Each row is a point. Examples show where two turns around zero, p and q, send a point. Where does a point land after both, in the order given? Backwards means that the second turn is done in reverse. Each puzzle has new turns, and all numbers are rounded.

Turn p:
24,30 => 34,-18
6,4 => 5,-5
-8,-52 => -53,-2
-25,30 => 25,30
4,-13 => -12,-6
Turn q:
20,20 => 20,-20
23,-1 => -1,-23
-43,-19 => -19,43
Where do these land?
q, then p backwards: -1,-2 => -1,-2
q, then p: 14,-24 => -18,21
q, then p: 38,-24 => -42,16
p, then q: -30,9 => 31,-3
q, then p backwards: -21,41 => -13,44

Turn p:
13,-27,10 => -17,5,26
-14,-12,7 => 6,-12,14
-9,-18,-1 => 7,-1,19
6,76,2 => -3,-11,-75
3,-19,-18 => 8,19,16
Turn q:
-36,-17,-3 => 33,17,-14
-2,22,16 => 5,-8,26
-21,11,-14 => 23,-14,-6
58,-16,2 => -60,5,-4
Where do these land?
p, then q backwards: 27,-32,36 => 47,17,24
q, then p: 8,-13,-36 => 29,26,8
p, then q: -13,35,-4 => -14,-12,-33
q, then p: -23,10,4 => -24,9,0

Turn p:
-2,-3,-8,-35 => -15,-4,-25,21
-23,49,-17,29 => -11,-47,27,-32
-31,-33,33,22 => 39,20,-22,-35
29,-12,-24,-22 => -7,5,3,44
27,-1,16,7 => -6,26,18,1
Turn q:
-29,-26,18,-5 => 18,-24,15,-27
0,23,-32,-23 => 11,14,-40,11
38,-33,1,4 => -14,-29,18,35
-26,5,19,50 => -33,9,23,-43
17,31,-7,-25 => 16,29,-16,24
Where do these land?
p, then q: 23,8,-44,-31 => -39,-19,16,-36
q, then p: -26,9,20,7 => -30,9,-15,5
q, then p: 45,16,0,-25 => 12,-5,47,-23
q, then p: -25,-31,4,5 => 7,22,-27,20
p, then q: -16,-2,20,45 => 34,8,10,36

Turn p:
-17,-1,14,5,53,-36 => -4,21,-56,5,11,-29
23,12,28,-20,-31,4 => 6,-21,19,-17,-41,-7
-11,12,22,-4,-30,2 => 28,2,15,-16,-20,-1
28,-50,12,-5,3,21 => -48,-4,25,-24,8,-18
-22,-6,-37,9,-24,-58 => 2,48,-24,6,-15,52
-1,-42,30,12,1,-14 => -22,34,4,-27,-3,-25
-15,24,-33,-15,-16,25 => 25,-27,10,7,16,36
-9,33,-2,22,-3,31 => 33,-12,21,26,14,-7
25,19,-34,-3,46,25 => -20,-42,-14,41,29,-2
Turn q:
-32,-2,37,-6,-40,16 => -14,0,30,14,-53,-13
18,-8,-2,27,21,-25 => -2,-29,-29,-7,18,12
-38,33,18,-44,-11,7 => 17,8,60,20,-10,-24
-39,-17,-19,-19,13,-17 => 35,-2,24,-6,-4,33
-3,-22,-18,-18,-9,-17 => -2,6,16,-20,3,28
53,-25,11,38,22,29 => -14,2,-70,-26,-1,-23
15,26,-23,-21,9,-27 => -1,-2,19,1,48,5
27,15,-5,42,-5,33 => -20,17,-48,24,1,-18
Where do these land?
q, then p: 16,-31,21,4,-15,-7 => 9,-3,0,-34,5,26
q, then p: 1,-4,-12,27,-22,7 => 20,6,16,12,19,15
p, then q: -27,1,16,-22,11,-42 => -8,37,16,4,37,17
q, then p: -23,-43,-2,-29,7,-13 => -6,-40,21,-30,-20,-7
q, then p: 12,14,-18,38,0,19 => 5,11,-1,37,22,21
p, then q backwards: 16,-11,-2,2,28,-15 => 24,9,5,21,-14,9
q, then p: -40,17,36,-39,19,10 => -22,16,4,-10,-60,-27
q, then p backwards: 45,57,-39,20,-28,40 => 1,-31,-21,62,59,-28

Turn p:
30,12,21,-33,42,-2,12,-28 => -8,23,-4,-36,16,29,-1,-48
-40,34,20,-8,14,15,22,38 => -15,-2,-26,26,7,-50,6,-37
27,-6,-17,-27,-22,19,0,-16 => 19,-5,45,-16,4,7,-8,-7
4,-15,-17,14,-11,34,-22,12 => 40,-10,4,11,6,-9,-19,19
24,-35,-22,-23,-30,-16,15,18 => -5,-52,33,-10,-16,15,-7,5
26,42,-30,19,43,-28,4,7 => -33,14,-12,35,40,42,-16,-10
-11,-8,28,30,-12,-4,31,-35 => -4,32,-5,2,-54,6,14,0
-13,-19,-12,26,6,-17,-22,16 => -3,-14,-26,9,2,4,-7,37
-38,-28,12,21,-32,-8,-19,-17 => 5,6,-7,-12,-32,-23,17,49
-31,-4,-15,7,20,-19,-9,-33 => -28,30,-12,-17,0,-3,-16,28
22,26,32,-24,-18,26,-12,39 => 34,-24,6,11,25,-16,36,-36
Turn q:
-17,-3,-18,-41,17,-4,15,5 => 23,-34,10,10,-6,12,-6,27
8,-3,25,-20,22,17,-14,-76 => -25,-11,18,29,-66,13,25,-28
2,-46,-4,4,-17,-25,22,14 => 19,-14,-3,4,13,-50,-22,-6
13,20,31,9,12,-67,5,14 => 7,4,-61,-36,-28,-16,-14,10
-1,2,19,12,-8,13,31,-27 => -14,-8,-18,27,1,-10,27,-17
25,12,-22,13,14,22,-33,28 => 0,18,21,-32,21,35,-16,-16
-8,7,-26,3,15,13,-32,5 => -3,17,23,-2,2,30,-21,6
5,3,-9,5,11,9,26,-38 => 4,-10,-10,36,-10,12,11,-24
20,-12,11,3,-35,15,21,25 => 7,-5,3,-16,35,-29,25,-12
-17,16,-24,8,-48,-19,-62,33 => 14,70,25,-30,12,-9,-13,42
-31,5,16,4,18,26,20,17 => -32,-26,-8,10,25,12,3,19
Where do these land?
q, then p: -15,28,-14,-15,-25,-12,35,-34 => 2,-9,10,52,-22,31,-16,-6
p, then q: -25,-19,15,-38,17,-33,14,11 => 18,-17,21,33,-17,-18,-13,38
p, then q: -7,-46,-20,23,12,21,10,-16 => 11,36,36,-35,3,-3,7,6
q, then p: -5,9,41,-9,46,-47,-38,15 => 5,-41,41,-17,25,-51,10,30
p, then q: 3,16,-17,-27,-2,19,-28,-9 => -10,-23,-15,-25,-27,16,-7,-3
q, then p backwards: -34,18,29,-34,-8,30,3,12 => -4,-2,-6,-2,-36,-51,-26,4
q, then p backwards: 15,12,-12,20,-20,22,-7,16 => 14,29,5,-16,13,2,-17,-19
p, then q backwards: 19,2,-22,29,19,5,12,-3 => -14,7,-30,16,25,-3,-5,-12
p, then q backwards: 43,-15,-31,34,-19,10,28,6 => -14,-5,-44,-25,39,6,-8,-32
q, then p: 32,29,34,-20,-4,-22,1,-20 => -15,-14,57,2,-22,-6,-5,-10
q, then p: -26,-35,-1,36,-16,7,-30,22 => -24,16,-41,-5,35,-14,28,10
